Each row is a point. The points of each table are mixes of a few directions, plus a little noise. Count the directions of each table, and those that both share. Where both have some left over, give the other angles between the two spaces (their principal angles), to ten degrees, smallest first.

First (4 x 3):
[[-0.18  0.69 -0.52]
 [ 0.16 -0.63  0.47]
 [ 0.08 -0.30  0.22]
 [-0.06  0.23 -0.17]]
Second (4 x 3):
[[-0.48  0.03 -0.19]
 [-0.71  0.05 -0.05]
 [ 0.61 -0.04  0.38]
 [ 0.58 -0.05 -0.13]]
Directions: first 1, second 2, shared 0; angles 50

First (8 x 6):
[[-0.01  0.06 -0.19  0.07 -0.22  0.07]
 [-0.03  0.27 -0.89  0.34 -1.04  0.32]
 [ 0.01 -0.12  0.39 -0.15  0.46 -0.14]
 [ 0.01 -0.13  0.45 -0.17  0.52 -0.16]
 [-0.02  0.19 -0.63  0.24 -0.73  0.22]
 [ 0.00  0.04 -0.13  0.05 -0.15  0.05]
 [ 0.03 -0.27  0.90 -0.34  1.05 -0.32]
 [ 0.00 -0.03  0.09 -0.04  0.11 -0.03]]
Second (6 x 6):
[[ 0.02 -0.03  0.76 -0.10  0.71 -0.05]
 [ 0.29 -0.18  0.14 -0.03  0.26  0.08]
 [-0.65  0.10 -0.67 -0.24 -0.61 -0.52]
 [ 0.04  0.18 -0.15 -0.21 -0.08  0.16]
 [ 0.74 -0.38 -0.35  0.64 -0.33  0.45]
 [-0.44  0.31  0.27 -0.06  0.05 -0.11]]
Directions: first 1, second 4, shared 1

First (9 x 9):
[[ 0.56  0.45  0.07  0.22 -0.21  0.22 -0.35 -0.03  0.07]
 [-0.03 -0.01 -0.08  0.22 -0.20 -0.18  0.07  0.05  0.41]
 [ 0.55  0.37  0.05  0.27 -0.30  0.19 -0.28 -0.01  0.23]
 [-0.45  0.33 -0.12  0.35  0.23 -0.65 -0.11  0.07  0.04]
 [-0.62 -0.17  0.02 -0.40  0.66 -0.19  0.09 -0.03 -0.77]
 [-0.55 -0.89 -0.02 -0.58  0.17  0.10  0.60  0.00 -0.15]
 [ 0.81  0.49  0.11  0.25 -0.36  0.39 -0.41 -0.04  0.16]
 [ 0.29  0.53  0.00  0.37 -0.10 -0.11 -0.34  0.01  0.12]
 [-0.56 -1.12 -0.02 -0.71  0.11  0.23  0.74 -0.01 -0.11]]
Second (9 x 9):
[[ 0.21 -0.12  0.47  0.30  0.67 -0.06  0.26 -0.31 -0.65]
 [-0.16  0.09 -0.35  0.18 -0.35 -0.11 -0.55  0.39  0.67]
 [ 0.02  0.13 -0.26  0.13 -0.45 -0.02 -0.30  0.24  0.62]
 [-0.13 -0.16  0.21 -0.52  0.37  0.13  0.52 -0.31 -0.79]
 [ 0.17  0.01  0.15 -0.65 -0.18  0.30  0.81 -0.44 -0.49]
 [ 0.07  0.13 -0.22  0.14 -0.44 -0.01 -0.24  0.19  0.58]
 [-0.23 -0.18  0.18 -0.40  0.49  0.05  0.33 -0.21 -0.76]
 [ 0.31  0.02  0.25  0.88  0.34 -0.23 -0.35  0.05  0.18]
 [-0.26  0.08 -0.44 -0.06 -0.45 -0.05 -0.48  0.40  0.64]]
Directions: first 3, second 3, shared 1; angles 50, 70

First (10 x 11):
[[-0.90 -0.46  0.41 -0.13  0.28 -0.14  0.19 -0.16  0.22  0.28  0.25]
 [ 0.72  0.41 -0.38  0.07 -0.19  0.11 -0.11  0.13 -0.25 -0.23 -0.19]
 [-0.41 -0.83  0.72  0.60 -0.41 -0.13 -0.45 -0.07  1.15  0.16 -0.03]
 [ 0.75  0.03 -0.05  0.49 -0.54  0.07 -0.46  0.14  0.41 -0.22 -0.29]
 [-0.37  0.03 -0.01 -0.30  0.32 -0.03  0.27 -0.07 -0.28  0.11  0.16]
 [-0.77 -0.43  0.39 -0.08  0.20 -0.12  0.13 -0.13  0.24  0.24  0.20]
 [ 0.03  0.03 -0.03 -0.02  0.01  0.01  0.01  0.00 -0.04 -0.01  0.00]
 [-0.05  0.41 -0.35 -0.48  0.40  0.04  0.39 -0.01 -0.74 -0.01  0.12]
 [ 1.27  0.51 -0.48  0.34 -0.51  0.17 -0.39  0.22 -0.08 -0.38 -0.38]
 [-0.27  0.28 -0.23 -0.49  0.45  0.01  0.42 -0.05 -0.64  0.06  0.17]]
Second (11 x 11):
[[-1.05 -0.36  0.34 -0.35  0.47 -0.13  0.38 -0.18 -0.04  0.32  0.33]
 [ 0.55  0.19 -0.18  0.18 -0.26  0.07 -0.20  0.10  0.02 -0.17 -0.18]
 [ 0.36  0.12 -0.12  0.12 -0.17  0.05 -0.13  0.06  0.02 -0.10 -0.11]
 [-0.36 -0.12  0.12 -0.12  0.17 -0.05  0.13 -0.06 -0.02  0.11  0.11]
 [ 1.30  0.44 -0.42  0.43 -0.59  0.16 -0.46  0.22  0.05 -0.39 -0.40]
 [-0.54 -0.18  0.17 -0.18  0.25 -0.07  0.19 -0.10 -0.02  0.17  0.17]
 [-1.46 -0.50  0.47 -0.49  0.67 -0.19  0.52 -0.25 -0.06  0.44  0.46]
 [ 1.29  0.45 -0.43  0.43 -0.59  0.17 -0.46  0.23  0.05 -0.39 -0.40]
 [ 0.08  0.03 -0.03  0.03 -0.04  0.01 -0.03  0.02  0.00 -0.03 -0.03]
 [-0.87 -0.30  0.28 -0.29  0.39 -0.11  0.31 -0.15 -0.04  0.26  0.27]
 [ 0.70  0.24 -0.23  0.23 -0.32  0.09 -0.25  0.12  0.03 -0.21 -0.22]]
Directions: first 2, second 1, shared 1

First (9 x 14):
[[-0.85 -0.70 -0.31 -0.28  0.34 -0.15 -0.07  0.42 -0.20  0.01  0.08  0.43
   0.14  0.36]
 [ 0.66  0.33  0.49  0.22 -0.39  0.24  0.13 -0.58  0.11  0.06 -0.08 -0.27
  -0.28 -0.35]
 [ 0.18  1.09 -0.33  0.58 -0.16  0.36 -0.25 -0.01 -0.51 -0.20 -0.10  0.04
  -0.36 -0.58]
 [ 0.95  0.76  0.26  0.12 -0.25 -0.07  0.01 -0.09  0.48  0.02 -0.01 -0.44
   0.16  0.16]
 [-0.69 -0.95  0.22 -0.17  0.05  0.00  0.03  0.12  0.02  0.33  0.14  0.48
   0.03  0.42]
 [ 0.32  0.88 -0.58  0.28  0.27  0.22 -0.90 -0.31 -0.27 -0.45 -0.16 -0.24
  -0.55 -0.14]
 [-0.05 -0.05  0.36 -0.30 -0.22 -0.05  0.47  0.11 -0.23 -0.09 -0.01  0.30
   0.07  0.23]
 [-0.10 -0.57 -0.04  0.04  0.11 -0.28  0.19  0.30  0.65  0.45  0.19 -0.24
   0.59  0.00]
 [-0.42 -0.78 -0.07 -0.49  0.26 -0.26  0.38  0.06 -0.06 -0.15 -0.04 -0.04
   0.20 -0.09]]
Second (11 x 14):
[[-1.10  0.03  0.18 -0.75  0.44  0.11  0.28 -0.45 -0.62 -0.37  0.72 -0.45
  -0.62 -0.28]
 [ 0.31  0.13 -0.76  0.24 -0.64  0.08  0.09 -0.43  0.38 -0.18 -0.19  0.42
   0.26  0.16]
 [-0.30 -0.04 -1.09 -0.15 -0.89  0.11 -0.25 -0.91  0.59 -0.22 -0.20  0.48
   0.18  0.03]
 [-0.38  0.06  0.19 -0.26  0.32  0.06  0.22 -0.07 -0.39 -0.17  0.37 -0.24
  -0.29 -0.13]
 [-0.29 -0.13  0.21 -0.29 -0.37 -0.28 -0.08 -0.17  0.39  0.16 -0.17 -0.28
   0.01  0.27]
 [ 0.19 -0.42 -0.33  0.07  0.11  0.19 -0.68 -0.02  0.25  0.17 -0.30  0.54
   0.24 -0.25]
 [-0.81  0.34  0.00  0.07  0.40  0.14 -0.60  0.47 -0.48  0.22  0.06 -0.09
  -0.24 -0.72]
 [ 0.71 -0.06  0.55  0.45  0.33 -0.11 -0.12  0.78 -0.01  0.37 -0.29 -0.02
   0.23  0.08]
 [ 0.71  0.02  0.56  0.31  0.29 -0.12  0.37  0.52 -0.14  0.10 -0.02 -0.16
   0.10  0.27]
 [ 1.06  0.10  0.31  0.51  0.09 -0.07  0.55  0.41 -0.02 -0.02 -0.07  0.02
   0.23  0.39]
 [-0.10 -0.04  0.19 -0.20 -0.07 -0.12  0.21 -0.13  0.04 -0.05  0.09 -0.23
  -0.08  0.19]]
Directions: first 6, second 5, shared 1; angles 30, 50, 80, 90

First (9 x 20):
[[-0.20  0.03  0.05 -0.55  0.03  0.17  0.29  0.17  0.23 -0.64  0.11 -0.24
  -0.01  0.52  0.38  0.18 -0.03 -0.13  0.09  0.14]
 [ 0.20  0.06  0.18 -0.16  0.17  0.43 -0.25  0.08  0.42 -0.41 -0.12  0.05
   0.09  0.40  0.37 -0.18  0.36  0.06  0.02  0.54]
 [ 0.33 -0.17 -0.12 -0.45 -0.21 -0.16  0.04 -0.45 -0.87 -0.27 -0.04  0.54
  -0.25 -0.06  0.19  0.23 -0.45 -0.53  0.37  0.28]
 [ 0.13 -0.11 -0.02 -0.07  0.09  0.26 -0.06 -0.14 -0.09 -0.26  0.32  0.20
  -0.38  0.17 -0.09  0.19 -0.17 -0.19 -0.45  0.06]
 [-0.14  0.14  0.30  0.25  0.00 -0.08  0.03  0.01  0.53 -0.07  0.11 -0.38
   0.53  0.43  0.20 -0.49  0.44  0.03  0.10  0.25]
 [-0.82  0.34 -0.13  0.45 -0.15 -0.44  0.11  0.59  0.31  1.23 -0.74 -0.84
   0.41 -0.85 -0.33 -0.26  0.07  0.83  0.23 -0.76]
 [-0.17 -0.10 -0.11  1.13 -0.11 -0.62  0.07 -0.35 -0.36  1.08  0.63 -0.06
  -0.16 -0.66 -1.10 -0.12 -0.33 -0.01 -0.76 -0.89]
 [ 0.54 -0.25 -0.20 -0.15  0.12 -0.08  0.05  0.09 -0.22 -0.38  0.12  0.66
  -0.07 -0.12 -0.04  0.53  0.05 -0.09  0.32 -0.18]
 [ 0.08  0.08  0.05 -0.46  0.06  0.50 -0.27  0.02  0.04 -0.30 -0.40  0.08
  -0.16  0.19  0.44 -0.07  0.05  0.02  0.08  0.58]]
Second (9 x 20):
[[ 0.21 -0.02 -0.04 -0.16  0.04  0.07 -0.10  0.10 -0.02 -0.12 -0.26  0.23
   0.07 -0.07  0.18  0.09  0.13  0.07  0.31  0.13]
 [-0.22  0.02  0.05  0.17 -0.04 -0.07  0.11 -0.11  0.02  0.13  0.27 -0.24
  -0.09  0.07 -0.18 -0.09 -0.14 -0.08 -0.33 -0.14]
 [ 0.29 -0.03 -0.07 -0.24  0.06  0.10 -0.16  0.15 -0.03 -0.18 -0.39  0.32
   0.11 -0.10  0.26  0.14  0.18  0.11  0.46  0.21]
 [-0.06  0.00  0.02  0.04 -0.01 -0.01  0.03 -0.03  0.00  0.04  0.07 -0.06
  -0.02  0.03 -0.05 -0.02 -0.03 -0.02 -0.07 -0.04]
 [-0.19  0.02  0.04  0.15 -0.04 -0.06  0.10 -0.10  0.02  0.11  0.24 -0.20
  -0.07  0.07 -0.16 -0.08 -0.12 -0.07 -0.29 -0.12]
 [-1.20  0.12  0.25  0.93 -0.24 -0.38  0.60 -0.61  0.12  0.70  1.53 -1.28
  -0.42  0.39 -1.02 -0.51 -0.76 -0.44 -1.85 -0.80]
 [-0.06  0.01  0.01  0.04 -0.01 -0.02  0.03 -0.03  0.01  0.03  0.07 -0.06
  -0.02  0.02 -0.04 -0.03 -0.04 -0.02 -0.09 -0.03]
 [ 0.83 -0.09 -0.18 -0.65  0.16  0.26 -0.42  0.42 -0.08 -0.49 -1.06  0.88
   0.29 -0.27  0.70  0.35  0.52  0.32  1.28  0.55]
 [ 0.38 -0.04 -0.08 -0.29  0.07  0.12 -0.19  0.19 -0.03 -0.22 -0.49  0.41
   0.14 -0.12  0.32  0.16  0.24  0.14  0.59  0.26]]
Directions: first 6, second 1, shared 1

First (10 x 32):
[[-0.64  0.24  0.29 -0.23 -0.18  0.52 -0.40  0.33 -0.52  0.02  0.65 -0.79
   0.72 -0.15  0.03 -0.31  0.53  0.33 -0.20  0.02  0.23  0.47 -0.23  0.11
  -0.62  0.17 -0.04  0.04 -0.13 -0.02  0.06  0.29]
 [ 0.13 -0.45 -0.25 -0.26  0.47 -0.71  0.10 -0.18  0.38 -0.15 -0.13  0.27
  -0.45  0.34 -0.24  0.35 -0.43 -0.11  0.36  0.23  0.37 -0.65 -0.14 -0.43
   0.38  0.00  0.20  0.21 -0.25  0.62 -0.19 -0.01]
 [-0.02 -0.45 -0.33 -0.23  0.09 -0.31  0.28 -0.10  0.53 -0.42 -0.15  0.17
  -0.57  0.30 -0.33  0.28 -0.42 -0.35  0.36 -0.39  0.38 -0.45 -0.27 -0.19
   0.50  0.04  0.36  0.29 -0.48  0.50 -0.38  0.09]
 [-0.15  0.38  0.18  0.43 -0.38  0.49  0.03 -0.23 -0.36 -0.02 -0.11 -0.18
   0.42 -0.04  0.05 -0.18  0.21  0.03  0.11 -0.10 -0.23  0.22  0.24 -0.03
  -0.48 -0.14 -0.21 -0.05  0.22 -0.40  0.13  0.02]
 [ 0.25  0.43  0.42 -0.30 -0.17  0.82 -0.40  0.98 -0.23  0.71  0.27 -0.11
   0.37 -0.80  0.67 -0.55  0.60  0.39 -1.36 -0.11 -0.65  1.24  0.02  1.23
  -0.05  0.39 -0.37 -0.56  0.54 -0.76  0.42  0.09]
 [-0.11 -0.14 -0.17  0.26 -0.03 -0.54  0.12 -0.31 -0.07 -0.09  0.27  0.00
  -0.14  0.11 -0.16  0.14 -0.06 -0.09  0.42  0.27  0.18 -0.30  0.03 -0.49
   0.17 -0.33  0.29  0.12 -0.27  0.06 -0.11 -0.34]
 [ 0.12 -0.05 -0.12  0.17 -0.10 -0.10  0.23 -0.19  0.16 -0.12 -0.22  0.22
  -0.24  0.10 -0.08  0.09 -0.18 -0.20  0.18 -0.17 -0.05 -0.13  0.07 -0.07
   0.21 -0.11  0.08  0.04 -0.05 -0.04 -0.09 -0.09]
 [-0.12  0.22  0.45 -0.62  0.43  0.63 -0.55  0.41 -0.25  0.31 -0.06 -0.34
   0.70 -0.01  0.20 -0.20  0.25  0.49 -0.53  0.25  0.00  0.26 -0.11  0.37
  -0.79  0.61 -0.60 -0.11  0.49  0.23  0.32  0.66]
 [ 0.34 -0.49 -0.28 -0.22  0.61 -1.05  0.04 -0.13  0.35  0.09  0.01  0.47
  -0.56  0.19 -0.11  0.36 -0.40  0.00  0.21  0.59  0.23 -0.63 -0.05 -0.40
   0.57 -0.08  0.22  0.06 -0.13  0.51 -0.09 -0.27]
 [ 0.18  0.30 -0.16  1.01 -0.76  0.23  0.59 -0.62  0.01 -0.28 -0.54  0.33
  -0.22  0.01 -0.07  0.01 -0.12 -0.48  0.46 -0.56 -0.46  0.01  0.43 -0.12
   0.15 -0.53  0.07 -0.02  0.07 -0.71 -0.07 -0.38]]
Second (10 x 32):
[[-0.16  0.32  0.39  0.01 -0.21  0.19 -0.88  0.52 -0.06 -0.61  0.35 -0.29
  -0.77  0.62  0.05 -0.79 -0.26 -0.36 -0.06 -0.17  0.36 -0.23  1.37  0.11
   0.70  0.29 -0.17 -0.67  0.35 -0.38  0.52 -0.20]
 [-0.08  0.17  0.19  0.00 -0.11  0.09 -0.46  0.27 -0.04 -0.31  0.17 -0.16
  -0.40  0.32  0.03 -0.41 -0.14 -0.18 -0.03 -0.10  0.18 -0.13  0.72  0.05
   0.36  0.16 -0.10 -0.34  0.19 -0.20  0.28 -0.10]
 [ 0.04 -0.09 -0.12  0.00  0.07 -0.06  0.29 -0.17  0.02  0.20 -0.11  0.09
   0.25 -0.20 -0.03  0.26  0.08  0.12  0.02  0.06 -0.12  0.07 -0.43 -0.04
  -0.22 -0.09  0.05  0.22 -0.11  0.13 -0.17  0.06]
 [ 0.21 -0.38 -0.49  0.00  0.26 -0.22  1.05 -0.61  0.07  0.73 -0.41  0.36
   0.90 -0.76 -0.06  0.95  0.32  0.44  0.07  0.20 -0.42  0.27 -1.65 -0.12
  -0.85 -0.34  0.20  0.80 -0.43  0.45 -0.62  0.23]
 [-0.16  0.31  0.40  0.00 -0.22  0.18 -0.87  0.50 -0.05 -0.60  0.33 -0.30
  -0.75  0.60  0.06 -0.77 -0.25 -0.35 -0.07 -0.17  0.35 -0.22  1.36  0.11
   0.69  0.28 -0.17 -0.65  0.36 -0.38  0.51 -0.20]
 [ 0.02 -0.04 -0.04  0.00  0.02 -0.03  0.12 -0.06  0.01  0.08 -0.04  0.04
   0.09 -0.07 -0.01  0.11  0.03  0.05  0.01  0.02 -0.04  0.03 -0.17  0.00
  -0.08 -0.03  0.01  0.07 -0.03  0.05 -0.06  0.02]
 [ 0.09 -0.18 -0.24 -0.02  0.13 -0.11  0.54 -0.31  0.03  0.38 -0.19  0.19
   0.46 -0.38 -0.05  0.49  0.17  0.23  0.05  0.11 -0.23  0.14 -0.83 -0.07
  -0.44 -0.17  0.10  0.41 -0.22  0.24 -0.33  0.12]
 [ 0.14 -0.27 -0.35 -0.01  0.19 -0.14  0.76 -0.45  0.04  0.52 -0.29  0.25
   0.65 -0.54 -0.04  0.68  0.24  0.31  0.05  0.15 -0.31  0.20 -1.18 -0.09
  -0.60 -0.24  0.14  0.57 -0.30  0.33 -0.44  0.18]
 [ 0.04 -0.10 -0.12  0.01  0.06 -0.06  0.26 -0.16  0.01  0.19 -0.11  0.09
   0.24 -0.18 -0.02  0.24  0.08  0.11  0.03  0.05 -0.11  0.07 -0.43 -0.03
  -0.21 -0.09  0.05  0.20 -0.11  0.11 -0.15  0.06]
 [-0.14  0.28  0.36  0.01 -0.20  0.17 -0.80  0.47 -0.05 -0.56  0.31 -0.26
  -0.69  0.57  0.05 -0.73 -0.24 -0.33 -0.05 -0.17  0.32 -0.21  1.26  0.09
   0.65  0.26 -0.15 -0.61  0.32 -0.35  0.48 -0.18]]
Directions: first 5, second 1, shared 0; angles 80

First (10 x 32):
[[-0.16 -0.50 -0.13 -0.56 -0.37  0.38 -0.37  0.05 -0.06 -0.29  0.10  0.05
  -0.03 -0.24 -0.34  0.36 -0.32  0.00  0.31 -0.35  0.25 -0.31  0.22 -0.11
  -0.03  0.35  0.19  0.21 -0.11 -0.34  0.02  0.63]
 [-0.05  0.33 -0.19  0.35  0.40 -0.50  0.85  0.16  0.29 -0.50 -0.50 -0.20
   0.46 -0.03  0.94 -0.62 -0.06  0.30 -0.53  0.32 -0.42  0.66  0.35  0.10
   0.37 -0.56 -0.12  0.53 -0.16  1.03  0.03 -0.98]
 [ 0.30  0.23 -0.18  0.33 -0.30  0.58  0.24  0.15 -0.34  0.00  0.04  0.10
   0.24 -0.05  0.16 -0.03 -0.16  0.35 -0.31  0.23  0.28 -0.02 -0.29 -0.30
  -0.08  0.22  0.33  0.01 -0.14  0.41  0.33  0.25]
 [ 0.14  0.23 -0.14 -0.13 -0.20  0.38  0.90 -0.28 -0.71 -0.70  0.01 -0.26
   0.45 -0.19  0.12  0.23 -0.32  0.81  0.16  0.00 -0.02 -0.06  0.06  0.26
   0.44  0.03 -0.52  0.18 -0.86  0.36  0.59  0.28]
 [-0.37  0.38  0.37  0.19  0.20 -0.62 -0.11 -0.04  0.18  0.58 -0.38  0.05
  -0.14 -0.18 -1.01  0.39 -0.45 -0.68 -0.37  0.04  0.19  0.08 -0.35 -0.44
  -0.20 -0.06 -0.03  0.08  0.05 -0.24 -0.46 -0.03]
 [ 0.28 -0.16  0.07 -0.19 -0.36  0.63 -0.20 -0.23 -0.46  0.07  0.59  0.03
  -0.18  0.06 -0.23  0.33  0.26  0.19  0.52 -0.18  0.16 -0.50 -0.22  0.22
  -0.05  0.37 -0.16 -0.49 -0.09 -0.57  0.32  0.68]
 [ 0.05  0.57  0.30  0.51  0.45 -0.54  1.29  0.31  0.45 -0.51 -0.21 -0.21
   0.45 -0.47  0.85 -0.40  0.08 -0.16 -0.71  0.41 -0.40  0.47  0.06 -0.04
   0.50 -0.52 -0.41  0.40  0.01  0.80 -0.07 -0.96]
 [ 0.18 -0.59 -0.10 -0.23 -0.03  0.17 -0.95 -0.03  0.23  0.33  0.50  0.14
  -0.48  0.51  0.38 -0.31  0.79 -0.12  0.55 -0.19 -0.16 -0.23  0.16  0.35
  -0.28  0.10  0.21 -0.54  0.61 -0.58 -0.11  0.06]
 [-0.16 -0.30  0.16 -0.14  0.02 -0.15 -0.73  0.10  0.38  0.44  0.08  0.17
  -0.36  0.04 -0.41  0.10  0.11 -0.64  0.08 -0.14  0.12 -0.14 -0.04 -0.21
  -0.32  0.13  0.28 -0.15  0.51 -0.53 -0.42  0.14]
 [-0.20 -0.20 -0.14 -0.13  0.16 -0.34 -0.88 -0.24  0.05  0.57 -0.22  0.11
  -0.38  0.55 -0.42 -0.06  0.07 -0.09  0.26 -0.14 -0.03  0.08  0.06  0.12
  -0.36 -0.04  0.16 -0.23  0.18 -0.33 -0.26 -0.06]]
Second (10 x 32):
[[ 0.16  0.20 -0.02  0.34  0.09  0.05  0.66  0.42  0.30 -0.38 -0.09 -0.01
   0.33 -0.34  0.74 -0.36  0.01  0.01 -0.55  0.28 -0.08  0.29  0.03 -0.22
   0.20 -0.16  0.18  0.34  0.10  0.67  0.04 -0.45]
 [-0.16  0.08  0.10 -0.16  0.12 -0.28 -0.21 -0.48 -0.36  0.26 -0.06 -0.13
  -0.21  0.27 -0.64  0.27 -0.03  0.11  0.40 -0.16 -0.09 -0.10 -0.06  0.32
  -0.02 -0.02 -0.45 -0.30 -0.29 -0.43  0.01  0.17]
 [ 0.13  0.53 -0.19  0.46  0.11 -0.08  0.17 -0.25 -0.47  0.35 -0.34  0.00
   0.10  0.42 -0.19 -0.10 -0.19  0.47 -0.24  0.29  0.03  0.30 -0.32 -0.01
  -0.14 -0.14 -0.01 -0.08 -0.34  0.46  0.21 -0.16]
 [-0.10 -0.90 -0.07 -0.59 -0.42  0.51 -0.92  0.44  0.47 -0.12  0.37  0.26
  -0.26 -0.25  0.01  0.12  0.06 -0.49  0.28 -0.38  0.29 -0.44  0.27 -0.28
  -0.26  0.44  0.70  0.07  0.59 -0.58 -0.26  0.60]
 [-0.26 -0.59 -0.13 -0.50 -0.23  0.12 -0.58  0.17  0.30 -0.16 -0.02  0.11
  -0.13 -0.19 -0.22  0.15 -0.22 -0.24  0.17 -0.30  0.19 -0.20  0.30 -0.18
  -0.12  0.22  0.36  0.26  0.21 -0.30 -0.21  0.36]
 [-0.22  0.15 -0.45  0.08 -0.08 -0.07 -0.34 -0.16 -0.33  0.30 -0.62  0.11
   0.08  0.37 -0.51  0.03 -0.59  0.39 -0.20  0.04  0.23  0.26 -0.03 -0.25
  -0.26  0.05  0.38  0.28 -0.40  0.43  0.05  0.08]
 [ 0.71  0.21  0.04  0.68 -0.18  0.77 -0.04  0.30 -0.12  0.45  0.61  0.25
  -0.10  0.24  0.72 -0.38  0.72  0.06 -0.26  0.43  0.13 -0.13 -0.61 -0.13
  -0.28  0.20  0.45 -0.64  0.56  0.12  0.30  0.02]
 [-0.06  0.51  0.34 -0.03  0.37 -0.64  0.10 -1.02 -0.77  0.50  0.05 -0.29
  -0.31  0.57 -0.97  0.43  0.19  0.29  0.71 -0.16 -0.33 -0.09 -0.28  0.77
   0.13 -0.21 -1.25 -0.74 -0.65 -0.67  0.19  0.03]
 [-0.40 -0.47  0.01 -0.56 -0.03 -0.23 -0.11  0.16  0.36 -0.44 -0.15 -0.02
   0.04 -0.36 -0.18  0.17 -0.32 -0.30  0.16 -0.31 -0.01 -0.08  0.46 -0.07
   0.17  0.01  0.04  0.47 -0.01 -0.19 -0.26  0.10]
 [ 0.22  0.23  0.40  0.27  0.26 -0.15  1.29  0.50  0.58 -0.81  0.24 -0.21
   0.41 -0.75  1.20 -0.36  0.36 -0.29 -0.47  0.27 -0.37  0.20  0.16  0.03
   0.61 -0.36 -0.36  0.31  0.21  0.51  0.01 -0.73]]
Directions: first 6, second 4, shared 4
